Rows are points. Each table stands for the endless flat space through its points: a line for two points, a plane for three, and so on. The two share one point or none. Which?
In the rows, zero is written as 128.

First, 2 rows:
[[142 101 140 107]
 [154 119 128  98]]
Second, 2 rows:
[[140  99 140  99]
 [145 106 136 100]]
They share: [150 113 132 101]

First (3 x 8):
[[112 139 105 154 137 159 120 125]
 [ 90 153 112 148 168 130 106 112]
 [ 86 155 116 148 175 128 104 111]]
Second (2 x 8):
[[121 151 113 170 140 143 123 126]
 [101 136 108 135 150 163 103 111]]
They share: no point

First:
[[126 130 131 104 149 148 107 132 125]
 [108 136 122 125 134 157  89 153 146]]
Second (2 x 9):
[[114 131 122 106 137 156 107 137 133]
 [132 134 140 121 158 141  89 143 130]]
They share: [120 132 128 111 144 151 101 139 132]

First, 3 rows:
[[145 127 122 130 100 104 146 158 121 109 136 154]
 [151 165  92 176 106 154 152 100 113 109 126 122]
 [140 142 112 136 109 109 162 155 123 109 135 148]]
Second, 3 rows:
[[154 149 112 146 110 124 153 135 126 113 135 135]
 [160 151 117 139 109 121 152 137 129 117 136 134]
 [139 143  97 171 118 136 155 126 121 101 134 134]]
They share: [145 147 107 149 106 124 155 136 119 109 132 140]

First (3 x 18):
[[130 138 138 132  97 103 135 112 114 161 112 143 123 147 146 110 150 145]
 [122 126 150 136 107 117 123 108 118 149 122 133 127 149 150  98 140 159]
 [139 132 156 141  97 115 132 127 123 167 112 122 111 159 131 116 156 148]]
Second (2 x 18):
[[126 133 164 158  96 131 123 103 113 146 120 143 134 162 135 100 146 140]
 [131 128 139 123 106  96 128 113 108 161 120 128 124 137 165 105 141 160]]
They share: no point

First (2 x 24):
[[105 134 138 107 144 108 138 106 140 120 133 134 130 107 121 145 109 117
  123 151 133 134 129 144]
 [106 131 134 110 150 105 140  99 137 116 130 131 130 106 120 149 111 113
  122 153 138 139 133 150]]
Second:
[[ 71 116 136 143 132 129 133 149 137 106 148 104 112 105 125 168 125 136
  121 149 134 144 134 162]
 [ 99 135 144 111 142 112 138 119 141 120 138 132 128 102 126 146 107 120
  120 154 132 131 130 141]
 [110 142 146  98 144 106 139 107 143 126 134 143 134 103 125 137 101 115
  121 154 130 126 127 133]]
They share: [104 137 142 104 138 111 136 113 143 124 136 137 130 108 122 141 107 121
 124 149 128 129 125 138]

First, 2 rows:
[[ 97 134  88 141 150 139  97 128 115  98  95 136 104 100 119 119 132 110
  127 130 140 102 148 156]
 [112 149 113 156 135 119 127 118 120 118 115 141 119 105 104 129 162 140
  122 100 160 112 153 141]]
Second:
[[ 94 142 100 153 107 118  92 115  87 107 103 127 117 129 130 128 156 113
  119 124 156 127 157 152]
 [ 98 142 100 153 119 122 101 120  98 111 104 133 114 119 122 126 154 117
  117 118 152 119 154 152]
 [107 151  94 153 137 125 116 117 116 105  98 142 102 107 116 126 151 120
  126 109 161 101 154 149]]
They share: no point

First:
[[132 149  83 117 168 115  98 109  96 139 109 109  89 108  91 142 152 128
  130 106 100 113 167 131]
 [114 161 101 117 147 118 104 112 114 127 118 121 107 111 109 145 143 134
  127 115 115 107 149 131]
 [129 143 119 111 144 133 104 130 105 130 112 139 101 129  97 136 149 125
  133 121 118  89 164 146]]
Second (2 x 24):
[[131 151  99 123 140 117  90 120 123 122 114 123 103 109 117 140 153 129
  131 119 116  87 152 140]
 [137 149  95 127 137 114  83 121 129 119 113 121 102 105 123 139 157 128
  132 120 116  80 151 142]]
They share: [119 155 107 115 146 123 104 118 111 128 116 127 105 117 105 142 145 131
 129 117 116 101 154 136]

First, 3 rows:
[[129 160 139 147 141 110  95 159 112 146 124  94 123 144 111 166 117 105
  148 136 130 133 126 133]
 [121 160 159 171 121 126 123 159 128 146 120  78 147 132 119 170 121  93
  140 128 150 141 126 133]
 [132 157 152 155 128 120 109 156 127 145 116  92 141 139 119 163 117 103
  144 134 135 137 132 140]]
Second (3 x 24):
[[162 150 163 159 134 124  90 149 124 141 108 118 135 150 124 148 117 121
  155 143 113 139 139 146]
 [126 141 121 124 134 110 140 148 165 140 100  95 151 129 134 152  98 113
  117 131 114 127 132 161]
 [170 162 169 159 124 126  80 147 116 139 112 112 137 158 114 156 119 115
  169 139 115 145 145 136]]
They share: no point

First, 2 rows:
[[112  96 142 106 141 121 130 128 133 149 158 122 104 131 112 122 154 158
  139 144 150 122 136 142]
 [108 124 126 106 145  97 154 140 145 125 142 134 104 131 116 150 146 138
  155 124 170 130 140 146]]
Second, 2 rows:
[[112  95 127  93 143 105 142 140 123 154 149 135  99 132  97 115 152 154
  134 136 150 129 138 149]
 [117 110 142 113 128 125 127 105 148 129 164 105  99 117 127 145 142 144
  159 151 155 104 123 134]]
They share: no point

First (2 x 24):
[[108 114 123 122 139 111  97  99  99 109 133 132 144 126 155 105 118 139
  107 155 120 107 112 133]
 [104 134 111 142 159 111 105 115 107 101 121 128 164 146 151 101  94 115
  131 131 132 123  96 109]]
Second, 3 rows:
[[112 128 124 117 154 119 123 103 107 108 149 135 180 114 156 129 147 131
  118 132 119 127  84 108]
 [ 97 118 124 117 139 104 103 103 137 133 134 130 180 119 141 114 122 106
  148 112 129 112  89 118]
 [ 97 122 116 137 151 112  95 111 113 105 114 130 152 143 149  86  94 126
  128 136 133 108 105 122]]
They share: no point

First:
[[ 95 112 115 116 143 123 133 157 110 139 132 121 115 140 109 148 139 161
  121 112 109 123 125 135]
 [ 90  85 123  94 139 130 141 135 118 122 141 134 126 146  92 147 138 184
  100  98  89 130 118 135]
 [110 137 124 112 159 127 117 159 108 117 155  95 108 125  93 148 161 150
  120 138 118 129 130 152]
 [ 90 110 108 129 134 115 136 165 108 157 116 129 111 146 127 147 128 154
  135 103 114 120 123 125]]
Second, 4 rows:
[[ 84 108 134 127 134 116  97 170 110 125 126 100  95 138  98 154 142 163
  117 114  92 132 138 148]
 [115 109 119 115 159 129 125 123 118 132 163 127  85 143 113 128 149 139
  134 105 123 151 106 138]
 [122 126 112  95 138 114 130 138 108 107 176 128 111 127  91 133 149 124
  139 104 119 146 104 128]
 [104 138 106  83 120 102 133 156  96  89 182 128 129 124  70 142 146 115
  121  92  98 140 116 128]]
They share: no point

First (2 x 24):
[[144 115 113 140 148 155 163 127 108 146 162 124  88  94 121 129 152 128
  149 172 101 117 162 137]
 [137 117 118 138 150 150 159 129 114 147 159 120  93  98 122 131 151 132
  147 166 107 117 159 142]]
Second, 3 rows:
[[128 121 122 117 133 120 163 150 115 148 156 107  93  95 123 128 145 108
  174 158 127 123 161 149]
 [125 128 118 120 145 118 149 131 145 142 155 137 104 125 136 101 173 126
  155 164 116 103 134 137]
 [113 116 142 162 163 160 143 125 115 148 161 107  98  95 118 143 155 168
  119 158 122 103 146 149]]
They share: no point

First, 3 rows:
[[135 132 144 127 144  97 157 155 143 156 137 159 140 116 147 125 105 112
  131 108 119 153 118 134]
 [139 125 137 122 137  98 161 149 149 160 141 161 133 112 144 128 107 109
  133 101 119 153 122 130]
 [107 178 163 135 172 105 129 170  98 131 115 139 177 123 153  92 100 115
  111 142 116 141 105 162]]
Second (2 x 24):
[[122 148 139 129 147 101 140 150 118 140 132 148 148 113 143 107 112 103
  120 124 119 145 116 151]
 [125 157 157 114 159 110 155 165 133 158 123 151 163 116 152 110  91 121
  123 109 113 145 116 136]]
They share: [123 151 145 124 151 104 145 155 123 146 129 149 153 114 146 108 105 109
 121 119 117 145 116 146]

First, 2 rows:
[[102 117 113 137 135 120 124 134 100 137 117 105 150 111 166 163 150 134
  124 146 114 108 152 123]
 [102 101 105 153 151 116 132 154 104 137 105 129 154 127 146 139 138 106
  112 126  98 104 144  95]]
Second, 3 rows:
[[131 129 111 149 144 140 141 149 117 140 104  94 146 144 151 158 125 113
  135 130 105  97 148  96]
 [138 132 115 146 146 147 141 150 122 137 102  88 140 146 157 162 119 119
  139 126 111  94 144  91]
 [ 86 100  99 152 146  91 129 146  84 149 108 136 168 120 133 132 157  95
  103 144  79 110 158 111]]
They share: no point

First (2 x 24):
[[134 151 118  97  93 106 149 131 131 109 106 155 133 111 128 125 139 111
  144 152 137 156 111 126]
 [124 136  83 112 123 126 129 146 126  99 106 120 118  91 143 125 134 136
  169 127 167 126 111 151]]
Second, 2 rows:
[[123 137 123  81 104 119 129 139 144 122 115 146 132  83 142 119 119 143
  145 146 159 144 110 114]
 [127 138 118  88 105 119 133 137 140 116 110 143 131  88 139 119 126 137
  147 143 156 144 112 120]]
They share: no point

First:
[[ 98 121  79 142 133 162 167 139 124 166 145 168 121 133 139  77 131 118
  145 131  87  84 128 108]
 [103 112 104 140 114 133 169 129 141 144 142 134 110 145 142  99 152  98
  117 106 120 118 133 152]
 [102 141 125 166  79 144 163 133 138 118 147 132 133 151 111 111 161 104
  155 133 107 106 118 140]
 [106  97  81 124 141 150 159 133 142 172 137 162 101 141 157  85 141 110
  111 103 105 104 136 126]]
Second (4 x 24):
[[ 93 135 119 135 121 128 177 111 151 147 144 112 131 155 131 103 155 114
  153 110 111 133 119 125]
 [110 106  95 147 104 161 151 149 137 141 148 158 113 148 128 107 159 109
  135 130 100  88 127 123]
 [102 137 113 175 108 127 152 121 139 123 140 150 117 157 130 100 165  89
  139 123  77  98 134 137]
 [114 117 104 150 106 152 150 141 127 135 147 157 113 152 119  94 158 108
  135 128 102  88 122 119]]
They share: no point

First, 3 rows:
[[117 161  97 117 138 154 149 138 148 123  93 133 111  95 142 122 127 158
  110 110 141 163 138  93]
 [ 95 154 110 111 135 146 140 161 130 113 109 131 121 109 116 131 140 150
  137 105 132 148 129 118]
 [ 93 172  88 125 137 138 126 159 142 103 105 129 101 113 120 145 128 162
  139 125 148 148 135 118]]
Second (3 x 24):
[[120 157 119 114 146 140 139 170 134 126 101 122 105 119 120 102 146 148
  120 105 134 152 132  96]
 [108 172 107  96 134 152 139 158 149 132  92 125 114 101 114 120 149 160
  132  93 125 155 144 114]
 [112 145 115 124 144 142 145 160 126 114 109 130 113 115 130 114 134 144
  118 113 140 152 124  96]]
They share: [104 155 107 112 136 150 145 152 136 118 103 132 119 103 126 126 136 152
 126 105 134 154 132 108]

First (3 x 24):
[[101 130 120  88 155 108 128 119 132 122 149 121 162 118 159 158 118 112
  103 108 108 161 142 133]
 [103 118 110  84 155 120 128 109 122 110 139 109 164 116 167 166 120  98
   89  98 116 153 150 143]
 [105 133 118 110 146  96 128 135 148 122 153 130 145 102 145 138 113 117
  111 127 118 154 137 105]]
Second:
[[100 133 121 114 138 106 118 140 151 118 136 136 154  95 139 156 106 114
   96 112 118 158 151 112]
 [106 124 114 104 154  96 139 121 142 114 154 113 136 102 147 137 123 105
  105 129 128 152 131 105]
 [106 130 112 112 138 108 117 139 144 118 142 135 156 100 151 147 105 115
  103 115 116 148 151 115]]
They share: [106 127 113 108 146 102 128 130 143 116 148 124 146 101 149 142 114 110
 104 122 122 150 141 110]

First, 4 rows:
[[152 161 122 131 157 118 124 124  87 123 126 131 139 140 147  69 163 119
  139 101 111 135 111 177]
 [140 141 134 159 149 126 148 132 135 107 134 147 139 132 163  93 175 119
  103 109  95 127 155 137]
 [139 114 154 139 155 107 126 147 114 121 143 129 109 127 164 101 167 121
  111 140 106 109 148 138]
 [151 149 130 135 154 120 123 130  96 125 126 131 136 138 148  80 161 121
  132 108 110 132 122 166]]
Second, 3 rows:
[[156 128 139 135 152 136 112 144 104 142 113 124 140 141 140 105 149 130
  124 121 113 139 139 151]
 [141 131 169 162 128 127 127 147 119 118 137 160 128 150 131  87 158 130
  139  97 119 103 157 145]
 [151 127 154 156 130 104 122 128 124 115 135 137 124 118 158  96 156 115
  119 109 101 116 133 143]]
They share: [154 128 144 141 146 129 115 141 109 135 119 129 136 137 143 102 151 127
 124 117 111 132 139 149]

First:
[[108 135 139 159 133 143 130  93 141 149  95 110 126 118  99 102 156 117
  130 112 167 148 151 144]
 [106 143 131 155 129 149 136 105 145 151 107 120 114 118 101 108 148 111
  142 114 153 146 141 134]]
Second, 2 rows:
[[101 134 132 167 122 141 131 120 137 155 112 108  97 126 119 109 141 100
  156 100 153 139 132 134]
 [101 149 126 152 137 156 146 102 152 158 109 126 115 105  98 115 147 112
  150 118 135 145 135 122]]
They share: no point

First (5 x 24):
[[147 140 115 129 104 118 103 119  92  89 108 145 168 150 110 106 135 138
  134 140 103 151 141 134]
 [169 123  99 135 129 129 140 158 109 104  78 153 150 105  98 116 130 135
  107 113 104 106 164 156]
 [141 122 145 148 123  82 113  97  74  78  89 142 200 148  76 130 112 136
  131 146  76 153 187 166]
 [174 142  86 112 110 165 113 145 104  81  94 169 149 142 129  74 155 128
  126 137 131 138 132 112]
 [148 117 120 155 116  96 124 132  91 109  97 138 169 119  87 134 117 137
  116 116  83 119 169 166]]
Second (4 x 24):
[[148 152 134 119 123 103 115 144 119 119 119 107 161 146  81 113 138 151
  115 144 119 147 146 155]
 [143 134 111 123 108 116 125 129 108  99 100 142 155 138 101 115 130 140
  120 136  94 136 134 137]
 [155 126  85 119 110 108 135 109 108  65  74 156 149 138 107 127 122 118
  104 138  80 116 118 139]
 [145 140 112 126 126 115 135 128 113 100  98 137 175 157  90 115 148 126
  111 152  98 145 128 141]]
They share: no point

First, 3 rows:
[[145 105 114 106 129 136 133 143 112 145 148 121 135 158 124 116 112 127
  145 105 146 141 135  94]
 [131 107 117 127 122 125 133 122 118 131 146 122 157 134 120 113 122 132
  166 100 125 159 132  99]
 [140 107 116 111 128 133 132 139 113 141 147 123 141 153 122 115 114 127
  149 105 141 144 136  97]]
Second:
[[138 119 129 117 137 129 129 124  95 146 132 138 144 140 108 110 110 130
  156  93 132 156 143 103]
 [162 121 149 135 123 121 131 142 107 156 162 156 144 132 128 144 102 150
  146 101 136 162 169 113]
 [119  98 132 109 122 130 137 165 127 123 153 128 166 143 120 116 103 115
  159 129 144 114 133 100]
 [144 116 139 140 122 125 130 153 117 137 169 141 166 134 120 147 114 136
  141 115 138 137 160 118]]
They share: no point

First:
[[140 106  89 136 105 137 120 136 115 146 109  98 107 174 143 130 158 140
  135 168 157 126  88 134]
 [126  95  87 118 114 131 122 111 117 128 101  93 112 185 141 118 147 117
  139 151 162 115  99 124]
 [159 109 116 176 106 129 155 183 135 141  99 121  99 133 160 158 157 162
  127 154 154 133 125 140]
 [145 106 114 167 104 121 154 170 135 135 100 115 104 134 153 147 152 152
  137 147 153 132 131 142]]
Second:
[[146 117 104 164 113 137 122 175 109 143 103  91 114 135 155 128 157 140
  158 137 165 125 113 134]
 [158 114  92 134 107 110 134 157 127 140 121 112 126 138 137 143 145 158
  140 143 141 104 125 131]
 [127  91 114 150 103 107 172 133 118 135 100 105 113 179 161 135 152 119
  143 171 173 114 139 135]
 [117  96 125 147  79 122 158 132 141 138  84 107  90 172 140 142 139 138
  117 163 167 152 113 159]]
They share: no point

First (3 x 24):
[[148 109 119 160 118 154 100 143 164 119 135 144 115 131 141 143 140 136
  127 116 110 134 148 110]
 [141 123 121 163 104 157  98 131 158 117 151 135 111 134 128 134 150 145
  132 119 103 135 143 121]
 [156  95 113 152 126 148 106 149 164 123 123 156 115 127 149 153 126 128
  121 120 118 136 152 100]]
Second (5 x 24):
[[134 119  83 142  75 153  84 148 146 158 161 153  76 141 106 147 118 155
  113 129 103 120 169 149]
 [176 138 110 162  93 161  86 142 140 136 117 163 108  99 135 132 132 162
  133 117 107 138 144 124]
 [158 127 112 172 101 159  88 136 139 139 133 158 120 112 134 127 141 164
  108 120  96 151 134 129]
 [166 126 128 173 113 157 101 125 144 116 126 153 131 107 144 127 150 154
  124 120 103 156 125 109]
 [152 117 124 180 126 157 107 138 155 128 141 127 143 124 138 115 144 136
  115 127  93 164 118 126]]
They share: [146 116 114 154 102 151 105 128 152 121 149 144 107 131 127 140 139 142
 128 128 108 139 144 117]

First:
[[159 152 155 102 140 140 159 117 146 148 158 138  94 124 126 153  99 113
  111 145 127 128 147 139]
 [165 170 166 100 149 145 159 111 137 155 166 137  82 136 107 144  95 119
  125 153 120 130 143 142]
 [141 134 146 114 131 155 147 129 155 133 158 153 112 106 147 144 111 113
  105 127 130 140 153 148]]
Second, 2 rows:
[[135 120 142 117 137 144 155 121 150 132 142 140 118 116 143 147 107 115
   89 126 137 126 143 137]
 [150 138 142 111 128 150 146 121 159 138 160 155 112 110 146 162 107 109
  101 129 134 144 149 149]]
They share: no point

First:
[[132 141 111 132 100 123 107 122 137  83 109  93 132 157 152  97 131 145
   93 117 106 140 130 120]
 [132 141 116 139 106 123 101 129 133  84 107  99 128 151 152  95 135 137
  100 120 112 140 125 119]
 [104 134 103 160 124 165 132 150 135 115 115 124 144 140 138 131 105 141
  100  87 130  98 110  95]]
Second, 4 rows:
[[111 128 114 166  95 156 136 157 107  94 105 130 131 123 115 119 117 118
  108  81 138 127  88 116]
 [120 121 101 140 125 159 103 123 152 102 117 125 148 145 170 107 128 152
   86 108 105  98 129 105]
 [112 149 129 170 125 133 133 161 128 108 145  73 108 141 160 129 130 114
  104 152 105 138 113  65]
 [112 134 105 149 116 151 124 146 128 102 109 124 129 138 139 111 115 129
  107  98 123 126 116 107]]
They share: no point

First, 4 rows:
[[123 153  99 135 109 127  97 153 139 151 136 151 130 107 144 148 109 127
  109 116 139 125 137  95]
 [124 141 101 146 115 139 103 141 137 133 143 155 107 113 155 147  90 134
  102 111 137 122 139 100]
 [126 151 107 122 110 129  98 157 157 157 129 138 146 116 132 140 120 118
  112 126 142 122 147  95]
 [115 164  99 141 114 123  95 149 116 152 136 164 126  92 158 165 112 139
  119 104 143 134 132  96]]
Second (4 x 24):
[[120 154 125 134 120 154 102 136 152 157 130 141 121 123 150 135  83 111
  118 124 144 118 145 103]
 [136 147 101 122 127 117 129 153 133 133 131 163 107 123 135 145 106 146
  110 107 139 136 139  96]
 [139 142 107 131 131 131 109 126 125 164 105 156  90 119 115 153  94 114
  119 110 150 121 144  70]
 [127 170 119 119 123 131 131 156 143 152 135 158 116 131 147 125  80 128
  119 118 136 135 128 110]]
They share: [124 141 113 134 121 143 105 141 149 137 135 145 121 119 149 145 102 130
 110 117 143 122 151 102]

First:
[[115 117 148 145 109 102 167 132 125 111 101 151 139 119 155 116 102 146
  155 149 107  99 135 157]
 [121 105 112 133 109 126 131 156 107 129 101 157 151 149 137 122 132 146
  137 113 131 117 147 145]]
Second, 4 rows:
[[135 104 121 102  97 124 166 178  96 124  77 164 157 181 190 120 118 158
  120 139 122 108 148 142]
 [121  96 121 142  91 129 161 150 122 117 101 169 154 155 167 107 123 128
  152 125 110  99 129 151]
 [131 107 129 122  98 130 159 162 108 120  91 165 151 164 175 119 124 144
  134 135 113 107 139 142]
 [131 116 139 128 105 131 151 154 110 119  97 161 144 151 163 125 127 144
  136 137 110 111 139 139]]
They share: [118 111 130 139 109 114 149 144 116 120 101 154 145 134 146 119 117 146
 146 131 119 108 141 151]

First, 2 rows:
[[139 143 123 129 143 131 140 147 118 160 117 135 142 142 140 115 118 150
   99 106 119 129 129 123]
 [142 138 129 131 146 125 147 150 124 163 124 141 147 143 147 117 123 156
   98 104 114 133 129 121]]
Second:
[[148 164 120 146 158 134 106 138 114 154 109 146 142 150 123 117  95 143
   80 117 140 138 136 117]
 [124 159  93 143 137 161 120 132  94 163 112 129 153 152 135  93 114 135
   92 131 117 136 141 142]
 [121 147 101 115 123 153 138 141  98 156 101 109 130 136 130 103 118 134
  113 110 119 113 127 137]]
They share: [133 153 111 125 137 143 126 141 106 154 103 123 132 140 126 111 108 138
 101 110 129 121 129 127]

First (4 x 24):
[[127 114 120 120 120 150 144 136 138 157 136 126 171 126  77 120 135 149
  157 150 124  94 117 128]
 [163 150 130 120 108  91 115 117 129 124 128 158 132 122 115 123 134 163
  168 116  99 111 135 135]
 [103 126 124 144 108 148 130 138 156 175 116 122 141 110 133 114 137 145
  147 146 126  84 117 126]
 [137 127 142 122 111 118 122 113 156 147 111 129 138  98 128 108 127 143
  150 142 100 106 120 143]]
Second:
[[128 116 120 108 120 125 124 113 155 158 126 140 140 103 102 106 123 149
  164 153 108  91 126 148]
 [140 132 144 136 108 133 136 133 139 142 118 120 160 119 114 122 139 145
  144 133 112 111 114 124]]
They share: [134 124 132 122 114 129 130 123 147 150 122 130 150 111 108 114 131 147
 154 143 110 101 120 136]
